Rows are points. A path goes straight from each point to the next, and from the last back to the first. The post is the endless flat space through its rows: a point in 2 columns, a line in 3, a plane in 4, and so on, so that a path can go around it. Count how often the path circles the post. Going back the other way cancels.

Post:
[[ 10   0   5]
 [  8  29 -36]]
Path:
[[-17 -23 -13]
 [ -8  44 -60]
 [  2  24 -15]
 [ 26  43 -20]
 [ 36  16  -6]
 [ 17  19 -33]
 [-13   0 -42]
 [ -4   1 -28]
 [ 12  -1 -13]
 [ 51  -2  20]
 [ 27  26   8]
 [ -2  33 -15]
 [-27  15 -36]
 [-27  -9 -49]
 [-12  27 -69]
 [-20   4  11]
 [  9  66 -39]
 [  9  23  -3]
 [-11  15  -4]
 [-38  -1 -36]
 [  2  36 -79]
 [ 27  38 -62]
 [ 30  27   1]
 [ 21  31   0]
 [ 38  29 -16]
 [ 21  17 -36]]
Times around: 0

Post, 5 rows:
[[-10  12  12 -37  -4  -7]
 [ -7  17   3  15   0  -1]
 [ 16  43  20 -23   9 -26]
 [-50   5  31 -34  22  18]
 [-15 -29  -7  40  29  -7]]
Path, 31 rows:
[[ 37   5 -15 -95  14 -96]
 [ 76  39 -65 -28 -57 -58]
 [-73  -6   7   6  30   1]
 [-18  -7  -9 -40 -44 -26]
 [-14  -4  42  25  25  11]
 [-14 -19  42  -9  38  21]
 [ 18  -5  -8  -3  14 -18]
 [  0  36 -15 -19  39 -26]
 [-43  26 -21 -27   0  18]
 [-76   4   9  20  19  19]
 [-51  -7  15  -8  -5  18]
 [  9  14   4  10 -17 -12]
 [ -4   7  20 -40 -32  36]
 [ 35   1 -16 -29   6 -12]
 [ 11 -34   9 -71 -14   2]
 [ 31 -40  37 -71  22 -42]
 [-10   7  34 -44  50   0]
 [ -1 -14  34 -32  36  23]
 [-35  -9  20 -19  -7  16]
 [  0   6  26   1  13 -25]
 [-35  -1  16  34  11  34]
 [ 11  17  -1 -19 -11  -5]
 [-11  49 -16   6 -17  16]
 [-47  35  -3 -12  20  17]
 [-23  32  22 -36  43  33]
 [ 23  22  40 -23  -2  12]
 [  5  16  56 -15  40  14]
 [ 39   8  -7 -30  18 -10]
 [-37  25   6  -1  29  13]
 [-19  -8  10 -49  29 -38]
 [-39  -9  19 -14  16  -8]]
Times around: 2

Post (10 x 11):
[[ -1 -13   4  13 -11 -44  -7   1 -22   9 -38]
 [  3  21   0 -27  62  42  77  45  -5  -1  15]
 [ 18  -4  43  16 -34  19  11  54   9  20   7]
 [-12 -45  24  -8  12   0 -31 -25   2  -3 -33]
 [-15 -20  10 -19 -46 -12 -21  13  -7  36  -6]
 [-23 -22  23   3  -6 -11  25 -14  21 -18 -48]
 [ 12  15 -23  -3   5  -3  22  35 -24 -34   8]
 [ 30 -14  -7   0 -19 -32  -5 -31  -1  -4  -6]
 [-27 -37  17  34  -8 -10 -17 -11  16  20 -21]
 [  7  48   5 -24 -15   8 -36   8  -3   5  17]]
Path, 26 rows:
[[-17 -12  43  45  16  47 -14  -4  17 -26 -50]
 [  1  19  -1 -46   7  15 -37 -43  -4  -6 -12]
 [ 27 -14  13  24   0   0 -23 -38  13 -54   2]
 [ -5  16  21 -30 -16  11  30 -11  18 -18  17]
 [ 27 -22  43  12 -52  -3  23 -21   9  42   8]
 [ 23  11   8 -26   6  13 -33 -43   0 -43 -31]
 [ 38 -18 -22  74  50  -1 -12  45  -7 -52  -5]
 [ 35  57  -9 -33 -17 -35  24  14   4 -30   1]
 [ 37 -34  10 -39 -24 -15  41 -19 -21 -32  27]
 [ -9 -39  27  35 -34 -25  27  -2  35  22  -8]
 [  1 -82  21  39 -37 -23  32   9  46   3 -31]
 [ -9  -9   3   6  50  18   4 -43  26 -15 -62]
 [-42  17  30  10   3  48 -13  -7   5  31   5]
 [-11  23   1  45  15  34   0  48  -1  44 -10]
 [ -6 -56   0 -31  -5  27  15  31  17 -43 -33]
 [  7  17 -20  33 -11 -58  28  23 -15 -73 -31]
 [-47  -8  14  -1   0  21   4 -13  65 -31 -15]
 [ 40 -18  49  26 -51  40   1  26  66 -11   1]
 [ 18  -4  -6   4  14  42 -57 -39  11 -42 -11]
 [-38  10   2   7  21  52   9  49  -3   1 -19]
 [-21  -3  23 -16  56  32  -4  15  12  64  -7]
 [ 61 -10  11  34  57  32 -68 -32  23  -5  67]
 [ 23 -31 -11  50  11 -41  34  35  -4 -25 -20]
 [ 11 -12  17  45 -27  -8  39  -1  44  11 -16]
 [  7  11   1  19  38  53 -19  56 -28  10  43]
 [ 21 -31  64  15 -28  17 -53  36 -20   5 -16]]
Times around: 0
